Each point is reached from the start by the listed moves, each made once or not at all, plus a little noise. Say if it took an odd or an even number of moves. Then give how often each move was made.

Moves:
(1): .87; .46; .57; .11; -.12; .08
(2): -.67; .16; -.34; .13; .42; .01
(3): -.13; .09; .37; -.48; .41; .08
Start: .04; -.35; .03; -.14; .14; -.10
Points:
-.13; -.22; .45; -.60; .54; -.01 => odd (0, 0, 1)
.11; .32; .68; -.42; .82; .08 => odd (1, 1, 1)
.87; .16; .58; -.03; .04; -.04 => odd (1, 0, 0)

Moves:
(1): -.16; .06; .04; .15; .11; -.18; -.25; -.04; -.14
(2): .21; -.04; .04; .00; -.18; .17; -.05; .18; .04
(3): .06; .13; .11; .10; .04; -.24; .12; .07; .02
(4): .01; .06; .00; .06; -.02; -.03; .05; .34; .07
(5): -.05; -.13; .20; -.02; .20; -.07; -.04; -.07; -.14
(6): -.24; -.12; .36; .01; -.13; .25; -.02; -.06; -.13
(7): .14; .28; -.30; .00; .22; .01; .04; -.19; -.14
(8): .39; -.40; .01; .18; .31; .59; .06; -.23; .33
(9): -.06; .14; .06; -.12; -.07; .07; -.05; .06; .13
Start: -.20; -.10; .03; -.11; .12; .07; .05; .14; .11
Points:
-.16; .00; .15; .02; .17; -.17; .16; .18; .17 => odd (0, 0, 1, 0, 0, 0, 0, 0, 0)
.03; -.41; .08; .23; .54; .44; -.20; -.14; .30 => even (1, 0, 0, 0, 0, 0, 0, 1, 0)
.03; -.16; .14; .00; .41; .94; .09; .05; .37 => odd (0, 0, 0, 1, 0, 1, 1, 1, 1)
-.41; -.16; .71; .03; .19; -.02; .15; .44; -.03 => even (0, 0, 1, 1, 1, 1, 0, 0, 0)
.31; -.45; .34; .00; .38; .80; -.03; .39; .55 => odd (0, 1, 0, 1, 1, 0, 0, 1, 1)
.39; -.11; -.20; .25; .54; .64; -.10; .21; .25 => odd (1, 1, 0, 1, 0, 0, 1, 1, 0)

Moves:
(1): -.19; .05; -.07; -.09; .14; -.20; -.23; -.18; .15; .10; .19; .08; .02; -.10; .12
(2): -.24; -.06; -.01; .01; -.11; -.23; -.01; -.14; .01; -.17; .12; .12; .16; -.28; -.19
(3): .00; .11; -.06; -.05; .31; -.16; -.16; -.21; -.25; -.13; .18; .13; .23; -.02; .12
(4): -.31; -.38; .03; -.09; -.14; -.02; .17; .10; .02; -.06; .44; .07; -.11; .06; .12
(5): .13; -.14; .02; .00; -.02; .05; -.07; -.03; .10; -.23; -.16; .02; .09; -.01; .01
(6): -.03; .02; .04; -.04; -.22; .02; -.11; -.04; -.04; .17; -.02; -.09; .06; -.12; .00
(7): .18; -.13; .09; -.33; -.19; -.04; .00; .06; -.05; .16; .03; .15; .03; .07; -.22
(8): .13; .22; .00; .02; -.12; -.16; -.05; .05; .01; .11; .02; .10; .10; .03; .07
(9): -.09; -.06; -.23; .12; .21; .08; .12; .02; .03; -.05; -.12; -.04; .16; -.03; .19
(10): .24; -.22; -.23; .11; .02; -.10; -.16; .00; -.12; .14; -.07; -.33; -.09; .26; -.01
(11): .05; -.02; -.09; -.19; -.08; -.12; -.13; .11; -.05; -.04; -.10; -.34; .01; .18; -.07
(12): -.36; -.25; -.10; -.10; -.18; .14; -.18; .23; -.12; .04; .25; .32; -.16; .12; -.18
(13): .19; .10; -.04; -.07; -.11; -.11; -.04; .21; -.11; .12; -.10; -.05; -.28; -.14; .14
(14): .16; .40; .48; .29; .38; .14; .04; .24; -.26; .46; -.24; .13; -.04; .16; .71
Start: .11; .03; .04; .19; -.04; .10; .01; .10; .35; -.12; .14; .27; -.10; -.23; -.06
Points:
-.26; -.55; -.41; .24; -.28; -.43; -.31; -.12; .51; -.13; .52; .20; .28; -.41; .24 => even (1, 1, 0, 1, 1, 1, 0, 1, 1, 1, 0, 0, 0, 0)
-.14; -.81; -.48; .28; -.29; .09; -.16; .48; .27; -.19; .49; .38; -.12; .21; .15 => even (0, 0, 0, 1, 1, 0, 0, 1, 1, 1, 0, 1, 0, 0)
.43; -.33; -.44; -.18; -.53; -.40; -.31; .32; .01; .22; -.11; -.35; -.06; -.30; -.22 => odd (0, 1, 0, 0, 0, 1, 1, 0, 1, 1, 1, 0, 1, 0)
.61; .01; .19; .22; -.23; -.08; -.02; .72; -.19; .92; .06; .19; -.28; .05; .94 => even (0, 0, 0, 1, 0, 1, 1, 1, 1, 1, 0, 0, 1, 1)
-.20; -.61; .07; -.22; .07; -.43; -.72; .28; -.21; .12; .79; .61; .05; .19; .35 => even (1, 1, 1, 1, 1, 0, 1, 0, 0, 1, 1, 1, 0, 1)
.59; -.33; -.19; -.19; -.28; -.19; -.25; .28; .13; .16; .02; -.27; -.13; .29; -.34 => odd (0, 0, 0, 0, 0, 0, 1, 0, 0, 1, 1, 0, 0, 0)
